Rows are points. Each copy is the shape, with its points in the same order, stretched, turned, moved and blurred by noise. Is it also mirrored, or only turned?

Shape, 6 rows:
-0.60	-0.14
-0.49	-0.08
+0.51	+0.61
+0.13	-0.33
-0.47	-0.17
+0.73	+0.34
Copy 1 (6 x 2):
+0.30	-0.45
+0.26	-0.33
+0.15	+0.81
-0.35	-0.07
+0.12	-0.38
-0.24	+0.84
Copy 1 is: mirrored
Copy 2, 6 rows:
+0.54	+0.08
+0.52	+0.03
-0.81	+0.39
-0.01	-0.43
+0.46	-0.06
-0.83	+0.05
Copy 2 is: mirrored

Shape:
-0.64	+0.36	+0.08	-0.26
+0.28	-0.15	+0.73	+0.26
-0.73	-0.20	-0.44	+0.20
+0.83	-0.28	-0.27	-0.34
+0.10	-0.57	-0.32	-0.48
+0.19	-0.46	+0.54	+0.63
-0.28	+0.11	-0.18	+0.40
Copy 1 (7 x 4):
-0.34	-0.01	+0.17	-0.56
+0.42	-0.18	+0.70	+0.28
-0.61	-0.90	-0.14	-0.18
+0.72	-0.14	-0.43	+0.29
+0.46	-0.68	-0.36	-0.28
+0.27	-0.63	+0.56	+0.55
-0.43	-0.44	+0.01	+0.20
Copy 1 is: only turned
Copy 2 (7 x 4):
-0.29	+0.54	+0.07	+0.00
+0.68	-0.09	+0.15	+0.46
-0.79	-0.23	-0.27	+0.10
+0.57	-0.61	-0.02	-0.76
-0.10	-0.61	+0.30	-0.67
+0.37	-0.48	-0.02	+0.63
-0.25	+0.03	-0.45	+0.25
Copy 2 is: only turned
Copy 3:
-0.43	+0.65	+0.53	-0.40
+0.19	-0.61	+0.43	+0.14
-0.61	+0.64	-0.14	+0.06
+0.64	-0.16	-0.47	-0.45
-0.19	+0.01	-0.41	-0.57
+0.02	-0.62	+0.13	+0.55
-0.04	+0.53	+0.04	+0.29
Copy 3 is: only turned
Copy 4 (7 x 4):
-0.65	+0.52	+0.41	-0.36
+0.03	-0.23	+0.51	+0.78
-1.07	-0.12	+0.02	-0.31
+0.37	-0.55	-0.44	+0.01
-0.17	-0.64	+0.04	-0.44
-0.22	-0.53	+0.36	+0.94
-0.71	+0.11	-0.14	+0.17
Copy 4 is: only turned

Shape (9 x 6):
-0.33	-0.06	-0.20	-0.43	+0.17	-0.54
-0.22	+0.10	-0.23	+0.09	+0.01	-0.65
+0.47	+0.76	-0.62	-0.96	+0.37	-0.22
+0.52	+0.77	+0.15	+0.21	+0.10	-0.56
-0.35	+0.42	+0.61	+1.15	+0.02	+0.46
+0.47	+0.08	-0.70	-0.33	+0.03	-0.36
+0.21	+0.22	+0.03	-0.42	+0.08	+0.06
-0.09	-0.26	+0.05	-0.06	+0.66	-0.01
+0.23	-0.46	+0.07	-0.18	-0.34	-0.18
Copy 1:
-0.35	+0.03	-0.33	-0.30	+0.35	-0.23
-0.20	+0.03	-0.46	+0.08	-0.12	-0.17
+0.57	+1.04	+0.13	-0.66	+0.44	-0.68
+0.41	+0.28	+0.17	+0.37	-0.48	-0.60
-0.32	+0.08	+0.25	+1.34	-0.15	+0.67
+0.59	+0.40	-0.29	-0.48	+0.01	-0.09
+0.14	+0.30	+0.30	-0.24	+0.37	-0.03
+0.13	-0.22	-0.12	+0.18	+0.78	+0.11
+0.10	-0.39	+0.08	-0.45	-0.02	+0.41
Copy 1 is: only turned
Copy 2:
-0.58	-0.25	+0.28	-0.32	+0.09	+0.01
-0.32	-0.12	+0.40	+0.12	-0.19	-0.12
-0.40	+0.20	+0.99	-0.56	+0.66	+1.03
+0.09	+0.68	+0.90	+0.29	+0.27	-0.07
+0.69	+0.70	-0.61	+0.93	+0.13	-0.21
+0.06	-0.14	+0.87	-0.48	+0.07	+0.56
+0.04	+0.35	+0.30	-0.44	+0.40	+0.26
+0.07	-0.29	+0.01	-0.16	+0.84	-0.08
+0.20	+0.09	+0.25	-0.67	-0.21	-0.29
Copy 2 is: mirrored
Copy 3:
-0.05	+0.31	+0.12	+0.07	+0.00	-0.62
+0.00	+0.27	-0.09	+0.63	-0.01	-0.42
+1.24	+0.91	+0.10	-0.19	-0.08	-0.63
+0.91	+0.28	+0.33	+1.01	+0.01	-0.27
-0.26	+0.00	+0.44	+1.12	+0.32	+1.02
+0.73	+0.26	-0.34	+0.12	+0.04	-0.49
+0.50	+0.25	+0.34	+0.03	-0.05	-0.05
-0.01	-0.05	+0.34	+0.08	+0.70	-0.16
+0.10	-0.42	+0.04	+0.05	-0.20	-0.08
Copy 3 is: only turned
Copy 4, 9 rows:
-0.08	+0.05	-0.10	-0.59	-0.46	-0.56
+0.20	-0.01	-0.51	-0.15	-0.41	-0.37
-0.57	+1.48	-0.15	-0.69	-0.52	-0.18
+0.43	+0.69	-0.17	+0.36	-0.58	+0.16
+0.62	-0.78	-0.53	+0.27	-0.09	+1.16
-0.56	+0.79	-0.41	-0.05	-0.21	-0.44
-0.36	+0.37	+0.03	-0.29	-0.44	+0.08
+0.04	-0.06	+0.15	-0.49	+0.11	-0.12
-0.54	-0.23	+0.04	+0.19	-0.51	-0.27
Copy 4 is: mirrored
